Each point is reached from the start by the listed moves, each made 0, 1 or 2 times, or once backwards (-1), plus a little noise. Is the number of moves made odd or even? Then give how often each move was made.
(in the rows, 128 means zero)

Moves:
(1): [160 140 144 127]
(2): [119 154 126 124]
(3): [119 126 152 128]
Start: [146 124 145 133]
Points:
[209 172 150 129] -> even (2, 1, -1)
[105 138 129 131] -> even (-1, 1, 0)
[168 165 159 128] -> even (1, 1, 0)
[133 181 119 122] -> odd (0, 2, -1)
[110 174 193 121] -> even (0, 2, 2)

Moves:
(1): [159 133 128 123 129 126 135 117 129 125 134 129 130]
(2): [127 169 126 137 128 116 120 118 127 117 132 131 129]
(3): [129 126 183 129 129 128 129 129 149 126 125 135 123]
(4): [134 116 126 179 124 121 134 135 127 128 120 127 120]
(5): [126 124 127 129 166 128 136 136 129 117 132 126 142]
(6): [129 134 127 135 128 162 129 127 127 127 126 128 125]
(7): [120 134 124 125 121 122 166 126 128 127 117 126 128]
(8): [139 133 131 125 119 126 127 155 131 126 131 122 135]
(9): [124 122 111 134 127 133 126 125 170 132 131 131 137]
(10): [134 135 132 131 141 127 127 131 130 172 132 129 130]
(11): [118 125 128 131 126 131 135 130 124 128 165 138 133]
Start: [114 127 131 134 101 121 140 114 113 128 123 130 124]
Points:
[131 119 210  83 156 199 150 128 100 165  91 123 124] -> odd (0, -1, 1, -1, 1, 2, 0, 0, -1, 1, -1)
[ 75 101 192  77  97 105 166 104 136 239 109 140 107] -> even (-1, -1, 1, -1, -1, -1, 1, -1, 0, 2, 0)
[185 167 152 190 164 128 127 172  79  87 146 115 149] -> even (1, 1, 0, 1, 2, 1, -1, 2, -1, 0, 0)
[ 94 142 138  98  98 168  76  88 116 189  91 129 108] -> even (-1, 0, 0, -1, -1, 1, -1, -1, 0, 1, -1)
[108 157 194 183  77  89 184 113  87  65 102 134  99] -> even (0, 1, 1, 1, 0, 0, 1, 0, -1, -1, 0)
[ 84 115  88 236  49 137 197 190  41  78 162 123 119] -> even (-1, 0, -1, 2, 0, 1, 1, 2, -1, -1, 2)
[104  90 108 121  85  99  94 134  56 197 124 118 111] -> even (-1, -1, -1, 0, -1, -1, -1, 0, -1, 1, 0)

Moves:
(1): [145 134 124 125 127 127 135 120 137 127 118 136 134 128 132 120 134 123
 139 134 128 126 122 119 130 130 129]
(2): [124 150 135 121 134 131 128 139 129 147 123 129 122 132 131 126 109 125
 134 127 131 141 120 125 141 122 127]
(3): [131 127 134 135 133 132 116 126 123 128 130 124 134 118 137 130 125 126
 125 124 131 130 138 128 134 125 127]
(4): [132 125 120 139 123 122 129 128 118 135 135 124 126 120 131 128 128 130
 130 122 120 128 131 139 131 132 131]
(5): [130 129 118 125 137 133 129 135 116 136 124 136 120 124 127 126 121 126
 124 130 125 128 125 134 129 125 119]
(6): [124 126 129 133 117 148 115 137 122 114 132 132 133 132 120 126 141 123
 132 131 121 119 132 132 125 132 145]
(7): [130 136 130 135 120 114 131 135 121 116 139 128 134 115 136 133 112 132
 109 134 128 111 122 126 139 130 121]
(8): [134 125 132 125 123 128 126 126 134 132 131 133 130 122 130 125 118 138
 122 129 121 131 131 127 126 121 128]
(9): [122 135 121 131 142 125 134 134 138 129 134 133 126 127 122 132 128 127
 130 120 127 122 125 128 136 120 125]
(10): [132 133 129 124 123 140 126 115 126 141 112 118 117 128 132 125 123 132
 123 130 129 122 143 125 133 122 134]
(11): [137 132 118 125 132 128 122 125 134 129 133 123 130 125 130 127 113 142
 120 129 138 126 127 123 128 130 143]
(12): [119 125 120 122 126 133 124 123 127 126 130 133 127 137 137 125 129 132
 131 129 130 129 130 136 132 124 125]
(13): [126 124 134 123 124 129 125 126 119 135 130 125 141 124 125 128 129 128
 119 124 131 126 128 137 129 120 131]
(14): [137 131 134 125 132 128 135 129 124 131 134 129 128 142 126 137 133 131
 129 131 126 126 131 124 134 130 126]
(15): [124 131 126 129 128 139 126 119 141 128 133 122 138 128 127 134 127 130
 125 138 124 138 129 125 128 131 132]
(16): [117 124 126 124 130 119 125 132 133 130 130 131 123 127 114 141 131 117
 130 134 129 131 137 133 129 121 134]
(17): [126 125 123 126 128 120 128 129 128 129 137 125 126 126 138 128 136 124
 122 126 120 122 118 117 129 124 129]
(18): [129 134 128 131 124 133 126 131 130 128 115 132 125 123 126 125 140 138
 130 133 123 138 127 128 130 122 134]
(19): [124 123 131 131 129 136 134 128 131 125 143 124 128 120 128 129 117 131
 134 137 133 127 133 120 134 107 138]
(20): [119 124 127 140 129 131 121 131 137 138 131 135 129 136 122 122 130 124
 114 140 139 126 139 130 125 119 137]
(21): [120 121 119 134 119 136 134 132 122 126 122 131 131 133 130 130 125 120
 123 122 135 130 136 128 123 128 124]
(22): [128 121 132 132 125 126 130 119 123 115 132 131 124 128 116 127 126 122
 118 127 131 134 128 123 140 125 134]
(23): [119 137 124 127 134 130 131 131 124 118 126 121 132 136 125 123 125 120
 127 126 120 135 141 124 124 124 133]
(24): [122 123 136 126 130 119 149 133 132 116 133 132 125 129 145 135 140 117
 119 129 131 127 135 142 130 129 137]
Start: [126 128 120 118 112 118 122 116 127 129 126 132 127 121 134 129 142 144
 122 134 135 141 128 121 126 130 116]
Points:
[168 162 132 107 126 140 105 115 112 175  64 110 116 112 165 124 132 199
  85 137 139 161 136 110 114 142 102] -> odd (-1, 0, 1, -1, 1, -1, 0, 0, -1, 1, 1, -1, 0, 1, 0, -1, 0, 2, -1, 0, 0, -1, 0, 0)
[ 96 120 102 124 132 157 138 107 125 121 209  96 151 132 209 149 102 176
  62 106 159 119 196  93 178  47 164] -> even (-1, 0, 2, 0, -1, 0, 0, 1, 2, 1, 2, 2, 1, 2, 0, -1, 2, 0, 2, 0, 2, 0, 1, 1)
[ 62 157 128 178 148 157 130 189 137  57 205 136 162 100 136 170 183 112
  58 169  97 145 180 131 156  81 190] -> odd (-1, 0, 2, 0, 1, 2, 1, 0, 2, -1, 0, -1, 0, 1, 2, 0, 1, 2, 1, 1, 0, 0, 2, 2)
[ 99 145 128  95  93 125 122 160  84 102 155 128 126 104 141 118 122 161
  44 154 142 137 113 109 154  69 194] -> odd (-1, 1, -1, -1, 1, 1, 1, 0, -1, 0, 2, 0, 2, 0, -1, 0, 2, 2, 1, 0, 0, 1, 1, 1)
[103 131  91  70 131 144 155  49 160 109  89  88 118 150 181 140 123 120
  82 118 173 179 170 127 126 151 154] -> even (0, 0, 0, -1, 0, -1, -1, -1, 0, 2, 2, 1, 0, -1, 2, 0, 0, -1, -1, -1, 1, 1, 1, 2)
[ 30 133 105 123 131 211  95 151 140 209  82 172  81 160 178 128 107  89
  87 142 156 182 249 211 132  82 119] -> odd (-1, 2, 2, 0, 2, 1, -1, 2, 1, 2, -1, 2, -1, -1, 1, 1, -1, -1, -1, 2, 2, -1, 0, 2)
[ 63 122 119 116 102 131  99 152 132 180 153 158 136  97 147 164  29 129
  45 152 191 168 175 180 156  80 127] -> even (-1, 2, 1, 0, 1, 0, 1, 2, 0, 0, 1, 1, 1, -1, 1, 2, -1, -1, 0, 1, 2, 0, -1, 1)
[151 155 112 144  65 149  52 123 101  90 182 113 202  45 177 133 161 183
 126 177  72 123  89  97 158 122 143] -> odd (1, 0, 2, 1, 0, 2, 2, 0, -1, -1, 0, 1, 1, 0, 2, 0, 2, 2, 1, -1, -1, -1, 0, -1)
